Each row is a point. Each table stands for the endless flat space through its points: a line for two points, a plane for three, and so on. Write the one point that lies in both, or say that there is none.

First (2 x 3)
[[  4 -40  28]
 [ 22   8  16]]
Second (2 x 3)
[[ 12 -16  27]
 [ 14 -16  17]]
They share: [ 13 -16  22]

First (2 x 6)
[[-11  -5 -19 -39  21  -5]
 [-17 -11 -13 -47  24  -5]]
Second (3 x 6)
[[ -9  16 -11  -1  20  15]
 [  5  -1 -49 -35   7 -21]
 [ -5  19  -4  -5  27  19]]
They share: [  1   7 -31 -23  15  -5]

First (2 x 9)
[[ 36  12 -36  29 -16 -38   5  32 -25]
 [ 26 -23 -26 -11  19 -18  45   7 -15]]
Second (3 x 9)
[[ 53 -17 -31  23 -17 -54  39  13   1]
 [ 21  -9 -27  -1  15 -22  19  13 -19]
 [  6 -21 -27  -7  42   5  37   4 -37]]
They share: no point

First (4 x 11)
[[ 32  18 -27 -45  41  24  42   8   1  -6  23]
 [ 29  21 -44 -18  36  11  24  10   8  16   0]
 [ 52   7 -23  -6  39  40  22   8  11   8   7]
 [ 29  13 -46   4  26  17   4   2  26  34  -5]]
Second (2 x 11)
[[ 17  10 -41  -2  28  51  31  -6  10  15  24]
 [ 37  10 -25 -30  32  23  19   2  22  11  16]]
They share: [ 32  10 -29 -23  31  30  22   0  19  12  18]

First (5 x 14)
[[ -5 -35   7  13 -19  11  35   8  -5  19  30 -14   3   2]
 [-10 -59   6  35 -24 -28  37  16  14 -11   3  12 -13  20]
 [-23 -12   8 -20   5  32 -10 -26  31  55  12  -5  47 -34]
 [-30 -63 -36   0 -17   2  -9 -16  54 -14   9  17   0  -4]
 [-23 -27 -32 -32  -8  55 -16 -29  31  31  43 -17  26 -32]]
Second (4 x 14)
[[ -8 -33 -14 -16  -8  37   4 -19  20  21  14 -12  23 -11]
 [-38   0 -17  23 -35  37  -2   2  23  51  41  24  11 -32]
 [  4 -58  26  -7   0 -30  10   2  23  -1  33 -13   6   3]
 [ -5 -24  13 -23   1  50   6 -16  15  31  25  -3  40   7]]
They share: [-12 -33  -7  -4 -13  18   4  -9  22  21  24  -5  14 -14]

First (4 x 20)
[[ 10  41 -30  -3  30  63 -38 -51 -17   1  15 -42 -25  28   3 -39   4 -12
   -1  43]
 [ 16  18  -8 -38  23  26 -47 -51  24  13   2 -13  -4   6 -18 -36  17 -24
  -35  12]
 [ 42  -5 -16 -28  11  24 -21 -41  25  40  29 -14 -13 -11  -9 -28  15  -6
  -24  26]
 [ 38   9 -12 -12  23  24 -21 -29  15  30  31 -24  -7  -5   1 -24   3 -10
  -34  14]]
Second (6 x 20)
[[ 47  14  -7  -7  33  56 -18 -36  13  -9  18 -28 -10  32  -3 -27   4 -42
  -24  22]
 [-39  23  31  10  24 -21 -11 -48 -44 -46  33 -40 -23 -11 -23 -14  36   4
  -41  24]
 [ 30  40 -46 -18  50  23 -59  -7 -10  55  50 -48   5 -14  10   2 -26  -4
  -33  10]
 [  8  15   6   7  17  16 -14 -35   7  20  27 -28  -8   5  10 -41   4   4
  -38  12]
 [  9  -2  37 -10 -13  37   6 -80 -15   1  -6 -16  -5  16 -20 -44  23   3
  -37  75]
 [  3  42 -27  10  49  -5 -42  -2  -1  24  51 -44 -12 -20  19 -18  -7   3
  -40 -28]]
They share: [ 28  24 -13  -4  31  32 -27 -29   4  17  26 -32  -7   6   5 -26  -2 -14
 -33  13]
